Each row is a point. Each copy is the shape, with its points in the same order, stretched, turned, moved and blurred by noise. Say if it was mirrored as well.
In the rows, 128 means zero.

Shape (6 x 2):
[[139 110]
 [163 152]
 [171 110]
 [124 178]
 [133 155]
 [ 76  82]]
Copy 1 (6 x 2):
[[111 146]
 [120  78]
 [102 130]
 [156  90]
 [140 111]
 [122 207]]
Copy 1 is: only turned
Copy 2 (6 x 2):
[[159 110]
 [159 155]
 [215 112]
 [ 95 170]
 [126 149]
 [ 95  77]]
Copy 2 is: only turned
Copy 3 (6 x 2):
[[125 134]
 [149  77]
 [113 102]
 [188 115]
 [163 113]
 [102 223]]
Copy 3 is: only turned

Shape (10 x 4):
[[174 171  78 140]
 [ 77 145 142 119]
 [154 134  74 160]
 [ 78 124 144 154]
 [ 39 114 130 128]
 [165 143  99 151]
 [ 85 126 130 161]
 [178 129 123 106]
 [153 165 112 156]
 [172 141 134 129]]
Copy 1 (10 x 4):
[[142   8 141 145]
 [153 167  93 129]
 [143  35 157 112]
 [171 166 125 116]
 [149 197  84  88]
 [144  54 162 135]
 [175 142 127 107]
 [103 103 162 157]
 [171  52 141 150]
 [140  98 166 167]]
Copy 1 is: mirrored
Copy 2 (10 x 4):
[[100 161 175  51]
 [162  82 122 133]
 [ 78 161 179 100]
 [114  81 133 166]
 [163  88 135 195]
 [ 89 149 154  82]
 [103  78 141 157]
 [127 175 123  85]
 [ 84 123 147  76]
 [105 143 118  83]]
Copy 2 is: mirrored
Copy 3 (10 x 4):
[[ 75 140 163  96]
 [190 154 118 135]
 [100 101 170 111]
 [187 122 126 161]
 [232 128 138 141]
 [ 93 114 144 115]
 [176 117 139 160]
 [ 98 118  99  84]
 [ 99 140 145 133]
 [ 97 124 102 113]]
Copy 3 is: only turned
Copy 4 (10 x 4):
[[189 103 145 190]
 [ 99 158  55 154]
 [172  82 169 151]
 [ 81 132  91 143]
 [ 79 132  48 118]
 [163 106 167 168]
 [ 88 118  99 147]
 [182 151 169 149]
 [145 116 136 196]
 [155 148 163 169]]
Copy 4 is: only turned

Shape (10 x 6):
[[176  73 159 108  80 124]
 [ 94 135  81 165 124 154]
 [110 152  99 126 118 141]
 [138 146  99 140 133 171]
 [102 143 125 115 134 182]
 [107 194  91 123 126 150]
 [184  86 126 151 110  96]
 [146  61 114 126 141  94]
 [ 91 125 155 152 192 160]
 [ 91 134 184 136 127 161]]
Copy 1 (10 x 6):
[[152  61 173 112  76 144]
 [113 171  99 132 136  87]
 [109 155 121 112 143 121]
 [110 154 137 135 151 100]
 [101 163 116 156 152 125]
 [101 178 120 106 179 125]
 [137  63 161  89  91 105]
 [101  78 134 104  76 104]
 [ 79 135  77 174 167  99]
 [122 127  91 162 157 138]]
Copy 1 is: mirrored
Copy 2 (10 x 6):
[[142 139 140  56 190 242]
 [ 49 133 159 148 145  83]
 [107 124 148 170 123 121]
 [ 80 175 125 146 105 122]
 [ 78 117  95 182 104 154]
 [124 124 152 203  74 108]
 [141 167 163  23 184 140]
 [144 128  99  50 234 126]
 [ 57  78  39 107  80  86]
 [ 66  49 100 118  74 182]]
Copy 2 is: only turned
Copy 3 (10 x 6):
[[168  80  70  83 144 120]
 [ 70 157 107 130  86 114]
 [119 148  92 134 111 133]
 [100 101 112 140  88 121]
 [139 122 113 132  64 131]
 [114 143  87 161 100 139]
 [121  84 112  99 184  96]
 [131 123 141  80 176 133]
 [158 135 208 128  72  93]
 [185 140 123 122  66  85]]
Copy 3 is: only turned

Shape (13 x 9):
[[176 117 145 140 153 108 129 136 208]
 [115 144 100 104 114 137 116 115 105]
 [107  75 143 103 102 161  87  81 116]
 [150  84 186 138 110 152 107  98 117]
 [ 97 136 139 118  77 147 126 111 142]
 [ 99 143 115  66 125 120 145 109 110]
 [114 126  87 115 118  88 139 123 115]
 [144 134 156 161 188 100 100 120 181]
 [112 129 107 124 165 110 102 150 182]
 [181  98 174 132 125 161  86 118 123]
 [114 156 117 105 115  79 131 153 136]
 [105 115 117 118 136 149 148 131  91]
 [ 89 128 124  81  92 105 135 152 116]]
Copy 1 (13 x 9):
[[144 166 139 157 112 135 184 130 171]
 [106  97 118 120 143 150 132 133 108]
 [141 137  39 134 129 183 125  94 109]
 [162 165  73 160 133 138 109  95 128]
 [103 116  69 131 162 137 127 139 121]
 [109  59 113 137 117 149 128 152 103]
 [ 67 110 134 124 103 150 137 149 115]
 [125 148 135 147 114 153 159 111 208]
 [107 124 122  97 103 154 185 132 172]
 [187 161  96 152 138 129 136  73 131]
 [ 76  80 133 123 108 114 154 137 132]
 [133 115 124 101 115 144 108 161 112]
 [ 91  72  98 107 102 116 139 140 104]]
Copy 1 is: mirrored
Copy 2 (13 x 9):
[[112 158 116 176 131  74 169 133 137]
 [145 102 166 127 122 139 127 126 122]
 [221 141 157  84 153 125 110 155 165]
 [197 165 115  90 135 113 110 149 139]
 [122 155 172 106 135 131 114  93 109]
 [144 121 190 129 102 140 108 152 120]
 [141 112 163 151 142 134 128 141  95]
 [129 144 109 180 128 122 174 152 175]
 [112 113 143 193 144 114 153 138 177]
 [198 136  99 117 122  94 126 139 159]
 [116 121 154 179 121 128 109 116 114]
 [137 109 151 104 134 137 114 159 108]
 [133 120 169 142 132 131  76 123 119]]
Copy 2 is: mirrored
Copy 3 (13 x 9):
[[127 139 116  95 171  99 206  69 100]
 [114 153 153 158 103 132 108 151 132]
 [141 188 161 133 134 207  62 140 153]
 [156 152 154 132 191 184 107 157 124]
 [108 164 122 149 156 125  87 128 165]
 [131 164 129 196  80 125  91 123 152]
 [143 101 125 140  56 104 141 127 136]
 [131 134 141 131 132 154 249  77 132]
 [115 152 152 100 103 112 195  64 148]
 [153 180 163 110 206 175 132 160  92]
 [135 130 113 156  92  73 156 126 148]
 [138 125 171 162 106 134 104 125 138]
 [152 152 127 155  93  86  83 140 171]]
Copy 3 is: mirrored

Shape (14 x 11):
[[130 148 151 147 141 129 164 121  73 178  98]
 [ 98 119 126 122 180 123 117 101  94 119 167]
 [ 64  57 131 127 172 105 202  52 127 153 173]
 [134  77 175 137  99 122  98 115 106 158  91]
 [108 140 113 134 106  90 148 150 107 165 141]
 [129 142 155 107 120  77 130 121 101 170 162]
 [123 134 128  88 125 111 142 108 137 164  88]
 [130 172 102 121 122 122 159 126 108  86 110]
 [129 170 149 129 159  92 146 161  97 161 194]
 [ 88  90 152 111 119 164 151 162  61 122 127]
 [164 120 148 114 176 117 125 184 113 150 186]
 [160 154 156 132 182 186 107  85 153 140 216]
 [176  90 156  97  94  99  97 108  92 140 150]
 [134 112 182 112 125 132 111 104 139 113 108]]
Copy 1 (14 x 11):
[[117  95 189 134 112 101 108 144 147 173 169]
 [130 140 125 157 110 124 104 196 111 194 111]
 [144 146 171 203  37 207 155 236 147 214  88]
 [100  89 158 138 151 104 120 100 167 136 106]
 [119 169 161 152  96 106 149 108 144 155 140]
 [ 75 171 190 160 141 118 147 131 144 154 135]
 [124 160 185 121 103 163 118 122 137 131 112]
 [150 173 122 109 111 152  60 142 139 165 140]
 [102 153 149 185 127  93 153 141 102 186 174]
 [170  85 172 159 143 105 140 127 119 205 117]
 [105 109 111 194 132  87 166  96  76 183 150]
 [111  76  63 122 177 177 137 195  97 187 132]
 [ 60 125 152 124 171 122 125  80 161 160  82]
 [119 115 138 142 165 141  92 144 148 138 109]]
Copy 1 is: mirrored
Copy 2 (14 x 11):
[[167 167 102 189 120  84 102 120  88 182 152]
 [153 155  89 117 119 150 122 139 126  64 130]
 [124 159  78 128  79 107   7 201 167  64 128]
 [125 157 105 167 152  52 146 143 134 189 124]
 [135 143 134 121 162 127  91 166  95 153 134]
 [195 138 102 125 171 131 118 171 105 148 129]
 [144  93  95 168 151  93  99 138 109 161 127]
 [123 119 140 127  93 140 124 103  79 132  95]
 [215 145 121 137 142 188 130 169 110 123 155]
 [107 203  56 149  89 132 124 133 126 172 133]
 [201 127 110 142 140 196 164 135 179 132 158]
 [221  84 116 127  45 186 181 182 146  78 186]
 [175 138  91  86 157 106 168 123 145 177 101]
 [144 115 110 178 103  99 165 149 129 146 110]]
Copy 2 is: mirrored

Shape (18 x 12):
[[154 114 160 100 121 140 139 115 161 138 107 146]
 [ 96 114 109 180 139 141  87 147  95  94 138 109]
 [143 108 104 147 138 134 124  88 113 147  88 131]
 [138  79 136  91 154 120  80 134 182 119 157  71]
 [168 132 122 108 145 133  79 119 126 164  90 104]
 [152 139  98 109 122 176 149 116 126 128 128 139]
 [120 147 136 120  86 148 164 135 143 151 117 117]
 [170 160 146 135 113 129 184 111 102 161 169  85]
 [128 141 158 103 169 139 119  90  67 116 120 131]
 [ 69  99 102 106 104 102 158 121 100 128 131 120]
 [184 144 127 116 100 137 130 140 141 115 123 126]
 [203 110 127 118 138 133  65 130 138 175 155  81]
 [163 112 120  91  75 136 131 138 113 130  74 129]
 [127 132 197 151 103 103 128 117 155 152 149 136]
 [ 93 122 215 150 128 142 107  90 121 134 136  87]
 [130 120 142 145 137 178 143 126 143 125 127 118]
 [124 101 145  98 101 134  90  87 136 142 113 131]
 [151 146 120 103 165 129 137  84 147 111 141 100]]
Copy 1 (18 x 12):
[[ 85 150 102 150 124 173 156  95 139 127 147 116]
 [137 118 141  86 139  58 105 184 116 142 135 132]
 [119 104 146 161 102  96 116 106  84  91 124 124]
 [114 140 119 123 116 196 108 158 172 101  76  66]
 [130  99  88 134  76 130 115 106 123  61 102 119]
 [117 137  96 186 135 110 188 124  96 130 149 103]
 [152 166 107 156 116 135 185 114 121 117 172 140]
 [148 126 128 185 103 127 249 139 179 112  93 136]
 [104 155  98 126 139 101 148 116 134 135  65 165]
 [182 173 168 139 112 130 121 123  79 171 128 121]
 [105 135  90 139 111 115 189 109 155 130 150  79]
 [121  67  99 146  44 164 154 165 166  74  79  81]
 [138 157 103 112  87 124 165  82  87 118 169  84]
 [ 89 151 127 129  89 164 149 136 192 152 135 161]
 [102 197 120 100 113 138 147 167 172 102  91 202]
 [106 138 112 146 164 126 171 147 127 106 151 136]
 [105 177 112 137  61 150 120 127 102 129 122 121]
 [102 147 111 190 144 118 156 111 163 107  68 106]]
Copy 1 is: mirrored
Copy 2 (18 x 12):
[[ 87 106 157 147 124 109 130 116 118 102 154 135]
 [173 111 107 133 127 141 148 198 171 141  96 166]
 [117 103 122 113 164 150 107 165 176 135 157 134]
 [ 80 179 153 190 122 104 174 117 134  34 107 154]
 [ 80 127 106 148 151 166  93 139 120 110 135 142]
 [120 113  94 145 107 145 143 130 162 112 181 156]
 [102 117 104 167 142  94 123 138 104 131 165 137]
 [138 176 127 185 155 165 142 130 112 104 184  84]
 [176  83 110 132 161 174 124 168 133 100 101  81]
 [150 105  80 143 185  96 172 154 144 134 116 116]
 [101 139 132 168 132 158 120  99 120 116 171 163]
 [ 54 181 126 191 117 187 148 122 127  83 151 146]
 [ 90 100 101 155 184 142 125 116 104 130 175 168]
 [ 99 124 176 173 135 106 125 131 100 133 117  96]
 [130 105 158 193 169  99 126 199 113  92 109  86]
 [125 116 143 145 102 104 138 168 147 101 158 148]
 [ 70  98 108 181 162 124 134 137 143 112 140 131]
 [143 157 134 157 139 147 119 114 160  66 137 113]]
Copy 2 is: only turned
